Each row is a point. Any point is a mix of the corners, with weights that add up to 1. It lies inside the corners' shape when no weight is negative. Is each point inside? If not, which corners have a negative weight?

Corners:
(1): [-0.66  0.25]
(2): [ 0.38 -0.36]
(3): [-0.18 -0.36]
Points:
[-0.14 -0.34] -> inside
[-0.27 -0.09] -> inside
[ 0.33 -0.62] -> outside (1)
[-0.33  0.12] -> outside (3)
[-0.41 -0.04] -> inside
[-0.51 -0.06] -> outside (2)
[-0.53  0.11] -> inside

Corners:
(1): [ 0.30  0.12  0.11  0.30 -0.06 -0.06  0.41  0.28]
(2): [-0.62 -0.34 -0.78 -0.33 -0.21  0.25  0.57  0.47]
(3): [ 0.23 -0.05  0.34  0.44  0.46 -0.02 -0.87 -0.06]
(4): [-0.47 -0.63 -0.54 -0.20 -0.01 -0.25  0.82 -0.18]
(5): [-0.70 -0.09 -0.45 -0.38  0.20 -0.45  0.17  0.36]
(6): [ 0.16  0.27  0.33 -0.55  0.12  0.49  0.44 -0.65]
(7): [-0.30  0.32  0.56  0.34 -0.24  0.57  0.07 -0.45]
(8): [-0.17 -0.64 -0.11 -0.52  0.03 -0.18  0.21  0.24]
(9): [ 0.21 -0.03  0.01  0.20 -0.16 -0.19 -1.12 -0.15]
Points:
[-0.40 -0.17 -0.36 -0.16 -0.14  0.21  0.36  0.18] -> inside
[-0.29 -0.25 -0.19 -0.30 -0.07 -0.07  0.30  0.07] -> outside (3)
[ 0.12  0.01  0.03  0.14 -0.04 -0.03  0.25  0.15] -> inside
[-0.29 -0.40 -0.30 -0.10  0.04 -0.12  0.40 -0.07] -> inside
[-0.12 -0.27 -0.14 -0.18 -0.04 -0.08 -0.10  0.10] -> inside
[-0.43 -0.48 -0.67 -0.57 -0.02 -0.28  0.57  0.26] -> outside (3, 7)

Corners:
(1): [ 0.67  0.53 -0.16 -0.62  0.38  0.00 -0.73  0.30  0.02 -0.75  0.09 -0.50
 -0.40 -0.29  0.12  0.09  0.10  0.12]
(2): [ 0.22  0.41 -0.25 -0.38  0.17 -0.27 -0.10  0.70  0.09  0.04  0.34 -0.08
 -0.87 -0.87  0.27 -0.14 -0.04  0.13]
(3): [ 0.03  0.69  0.08  0.14 -0.27 -0.78 -0.37  0.28 -0.48  0.56  0.46 -0.05
  0.08  0.80 -0.31  0.38  0.58  0.13]
(4): [-0.22 -0.29  0.19 -0.04 -0.41 -0.20  0.40 -0.53  0.04  0.58 -0.10  0.21
  0.82 -0.34 -0.47  0.63  0.45  0.39]
(5): [ 0.07 -0.35 -0.23  0.76 -0.30 -0.13 -0.43 -0.46  0.58  0.05 -0.25  0.49
  0.39 -0.24 -0.09  0.07  0.31 -0.49]
(6): [ 0.04  0.13 -0.06  0.31 -0.65  0.26  1.00 -0.54  0.20  0.01 -0.85 -0.03
  0.07 -0.17 -0.59  0.32  0.00 -0.17]
(7): [ 0.76  0.26 -0.25 -0.21  0.63 -0.32 -0.02  0.19  0.13 -0.57  0.41 -0.29
  0.10 -0.39  0.17  0.12 -0.99  0.00]
(8): [ 0.40  0.00 -0.47 -0.42  0.05 -0.13 -0.09  0.01 -0.58  1.04  0.15 -0.27
  0.37  0.47  0.07 -0.27  0.35  0.06]
(9): [ 0.05  0.95 -0.66 -0.43 -0.30 -0.30 -0.21  0.33  0.08  0.59  0.93 -0.20
  0.09  0.45  0.22 -0.16  0.44  0.08]
(10): [-0.13  0.27 -0.09 -0.98 -0.37 -0.33 -0.26 -0.16 -0.26  0.46  0.51  0.26
 -0.40  0.20 -0.62 -0.38  0.54 -0.06]
(11): [ 0.11  0.37 -0.32  0.49 -0.85  0.30  0.00 -0.21 -0.33  0.38 -0.03  0.68
  0.15 -0.15 -0.67  0.23 -0.07  0.26]
(12): [-0.49  0.15  0.25  0.67 -0.89  0.37  0.20 -0.62 -0.47  0.13 -0.87  0.31
  0.88 -0.24  0.14  0.11  0.10 -0.30]
(13): [-0.29  0.17 -0.11 -0.06 -0.10 -0.12 -0.25 -0.46  0.10  0.75 -0.06 -0.55
 -0.14  0.11 -0.47 -0.69  0.10  0.33]
(14): [ 0.14  0.83 -0.70 -0.14  1.16  0.37 -0.17  0.23  0.29 -0.57  0.51 -0.08
 -0.69 -0.59  0.10  0.35 -0.23 -0.19]
(15): [ 0.06 -0.41  0.41  0.48 -0.70  0.70  0.16 -0.26  0.03  0.25  0.18  0.40
  0.69 -0.22 -0.68 -0.25  0.55 -0.50]
(16): [-0.41 -0.51 -0.37  0.30 -0.94  0.04  0.47 -0.11  0.06 -0.33 -0.10  0.13
  0.47  0.24 -0.53  0.19  0.46  0.30]
(17): [ 0.60  0.34 -0.21 -0.41  0.30  0.17  0.22  0.01 -0.07 -0.56  0.69  0.06
 -0.71 -0.49  0.94  0.00 -0.27  0.24]
(18): [-0.05 -0.10  0.27  0.07 -0.45 -0.02  0.35  0.10  0.44 -0.21 -0.58  0.71
  0.38  0.00 -0.05 -0.21  0.09  0.17]
(19): [ 0.42  0.09 -0.12 -0.42  0.36  0.46 -0.57  0.46  0.17 -0.61  0.21 -0.39
 -0.70  0.02  0.28  0.54 -0.40 -0.27]
Points:
[ 0.01  0.05 -0.09 -0.05 -0.31  0.05  0.02 -0.05  0.01  0.13  0.13  0.07
  0.04 -0.09 -0.27 -0.09  0.24  0.00] -> inside
[-0.07  0.17 -0.08  0.37 -0.34  0.09  0.17 -0.28  0.01  0.51 -0.11  0.26
  0.31 -0.17 -0.09 -0.10  0.28 -0.06] -> outside (1, 7, 10, 16, 19)
[ 0.12  0.22 -0.11 -0.19 -0.13  0.03  0.06 -0.04 -0.07  0.07  0.14  0.03
 -0.03 -0.08 -0.10  0.02  0.10  0.07] -> outside (5)
[ 0.15  0.13 -0.18 -0.09 -0.34 -0.19  0.04  0.00 -0.03  0.04  0.07  0.13
  0.13  0.01  0.01  0.18  0.17  0.11] -> outside (13, 14, 15)
[ 0.11  0.17 -0.26 -0.20 -0.16  0.07  0.01 -0.04  0.07 -0.08 -0.22  0.02
  0.06 -0.22 -0.17  0.20  0.02 -0.07] -> outside (3, 13, 15, 17)
[-0.13  0.24 -0.10  0.11 -0.45 -0.05  0.16 -0.14  0.12  0.15 -0.05  0.26
  0.03 -0.25 -0.26 -0.02  0.35  0.08] -> outside (7, 8, 19)
[ 0.18  0.20 -0.29  0.18 -0.12 -0.01  0.11 -0.14 -0.06  0.06  0.17 -0.08
  0.23 -0.25 -0.07  0.14  0.11  0.11] -> outside (10, 18, 19)
[ 0.14 -0.18 -0.16  0.22 -0.66  0.31  0.26 -0.03  0.06 -0.19 -0.19  0.24
  0.33 -0.22  0.09  0.27  0.26  0.03] -> outside (3, 7, 10, 13, 14)
[ 0.03  0.19 -0.14  0.01 -0.31 -0.03  0.05 -0.14 -0.03  0.18  0.06  0.10
  0.14 -0.07 -0.23 -0.06  0.16  0.06] -> outside (19)

Corners:
(1): [-0.12  0.19  0.43  0.06 -0.27 -0.77 -0.13 -0.28  0.13  0.17  0.25  0.30
 -0.40 -0.28 -0.09 -0.09 -0.09 -0.42 -0.13 -0.28]
(2): [-0.02  0.25 -0.48  0.26 -0.15  0.00  0.13 -0.42  0.34  0.10  0.33 -0.17
  0.19 -0.16  0.24  0.10  0.59 -0.16  0.30 -0.12]
(3): [ 0.44  0.66  0.57  0.17 -0.09  0.16 -0.13  0.10  0.01  0.60  0.26  0.08
 -0.04  0.63  0.12 -0.17  0.05 -0.21 -0.30 -0.05]
(4): [ 0.17  0.49  0.37 -0.06 -0.60  0.28 -0.24 -0.30  0.32  0.34 -0.31  0.34
 -0.20 -0.25  0.47 -0.02 -0.23 -0.24 -0.24 -0.40]
(5): [-0.24 -0.69  0.11 -0.67 -0.27 -0.04  0.14 -0.69  0.25 -0.04 -0.44 -0.21
 -0.07  0.36  0.37 -0.20  1.61  0.50  0.49  0.69]
(6): [ 0.09 -0.62 -0.14 -0.31 -0.15 -0.83  0.02 -0.50  0.01 -0.07 -0.38  1.29
 -0.56  0.47  0.30  0.38  0.37 -0.22  0.65  0.85]
(7): [-0.13  0.26  0.00 -0.09  0.40  0.15  0.30  0.07  0.29  0.56  0.14  0.14
  0.57 -0.38 -0.62  0.27  0.17  0.95 -0.49 -0.05]
(8): [-0.10  0.36 -0.05  0.27  0.13  0.06 -0.01 -0.41  0.58  0.29 -0.23 -0.36
 -0.45  0.05  0.29  0.02  0.21 -0.16 -0.34 -0.08]
(9): [ 0.27 -0.22  0.15 -0.23 -0.30 -0.36  1.03 -0.18 -0.39 -0.35 -0.47  0.88
 -0.21 -0.73  0.27  0.29 -0.14 -0.47  0.00  0.26]
(10): [ 0.35  0.53  0.54 -0.43  0.16 -0.01 -0.47  0.36  0.28 -0.18  0.01  0.37
 -0.03 -0.59 -0.56  0.14 -0.23 -0.60 -0.78 -0.28]
(11): [ 0.50 -1.11 -1.18  0.11 -0.09 -0.79  0.00 -0.53 -0.20  0.25 -0.04  0.12
 -0.28 -0.08  0.01 -0.06  1.37  0.40 -0.03  0.13]
(12): [ 0.57 -0.01 -0.21  0.05 -0.27 -0.20 -0.21 -0.52  0.20  0.35  0.14 -0.51
 -0.48 -0.70  0.21  0.04 -0.03 -0.11 -0.21 -0.18]
(13): [-0.33 -0.25  0.29 -0.20 -0.19  0.24 -0.15 -0.26  0.03 -0.11  0.13  0.04
  0.00  0.08  0.31  0.05 -0.32 -0.52 -0.32 -0.36]
(14): [ 0.33 -0.02  0.59 -0.46 -0.36  0.00 -0.06  0.33  0.38  0.43  0.14 -0.36
 -0.23 -0.04  0.21  0.41  0.31 -0.59 -0.42 -0.65]
(15): [ 0.22 -0.07  0.65  0.08 -0.14  0.19 -0.15 -0.39  0.17  0.02 -0.06 -0.13
 -0.93  0.15 -0.27  0.04 -0.20 -0.36 -0.28 -0.53]
(16): [ 0.34  0.67 -0.06 -0.49  0.15 -0.43 -0.39  0.21  0.23  0.10 -0.15 -0.02
  1.88  0.57 -0.28 -0.01  0.00 -0.45 -0.33 -0.24]
(17): [ 0.02  0.34  0.23 -0.32 -0.09 -0.15 -0.18 -0.54  0.10 -0.40  0.10 -0.18
 -0.81 -0.35  0.13  0.19  0.56  0.92 -0.07 -0.47]
(18): [-0.20  0.35  0.56 -0.77  0.41  0.06 -0.12 -0.32  0.22  0.25 -0.11  0.17
 -0.42 -0.23 -0.07 -0.30 -0.29 -0.15 -0.21 -0.44]
(19): [-0.57 -0.40 -1.64 -0.28 -0.62  0.22  0.97 -0.60 -0.01  0.04  0.26  0.05
 -0.54 -0.47  0.01  0.20 -0.35 -0.28 -0.42 -0.04]
(20): [-0.01  0.28  0.11  0.04  0.11  0.13 -0.44  0.29 -0.10  0.54 -0.23 -0.33
 -0.06 -0.08 -0.02  0.17  0.68  0.24  0.14  0.07]
(21): [-0.37 -0.50 -0.78  0.02 -0.13 -0.32  0.63  1.13  0.51  0.27  0.30 -0.24
 -0.51 -0.05 -0.47 -0.08  0.23  0.50 -0.39  0.02]
Points:
[ 0.01 -0.05  0.03 -0.24 -0.11 -0.14  0.10 -0.22  0.13  0.02 -0.08  0.06
 -0.25 -0.14  0.06  0.08  0.43  0.20 -0.06 -0.01] -> inside
[ 0.10  0.03 -0.04 -0.19 -0.10 -0.05  0.06 -0.12  0.15  0.18 -0.04  0.04
 -0.02 -0.03  0.02  0.07  0.28 -0.03 -0.18 -0.05] -> outside (1)
[-0.05  0.12  0.07 -0.24 -0.11 -0.05  0.14 -0.08  0.18  0.14 -0.10  0.19
  0.09  0.08  0.02  0.07  0.07 -0.29 -0.15 -0.02] -> outside (11, 12, 17)
[ 0.03  0.11  0.09 -0.09 -0.14 -0.17 -0.05 -0.15  0.13  0.16  0.02  0.08
 -0.14 -0.14  0.01  0.05  0.13 -0.18 -0.16 -0.15] -> inside
[-0.01 -0.16 -0.21 -0.07 -0.30 -0.18  0.21 -0.24  0.11  0.22  0.00  0.05
 -0.28 -0.06  0.17  0.03  0.13 -0.34 -0.08 -0.07] -> outside (7, 10, 17)
[-0.03  0.11  0.01 -0.21 -0.15 -0.05  0.10 -0.12  0.16  0.07  0.03  0.12
 -0.24 -0.31 -0.01  0.17 -0.20 -0.28 -0.29 -0.25] -> outside (3, 5, 11)
[ 0.11  0.09  0.09 -0.22 -0.13 -0.06  0.00 -0.06  0.23  0.17 -0.01  0.00
 -0.13 -0.13  0.00  0.14  0.15 -0.23 -0.30 -0.20] -> inside
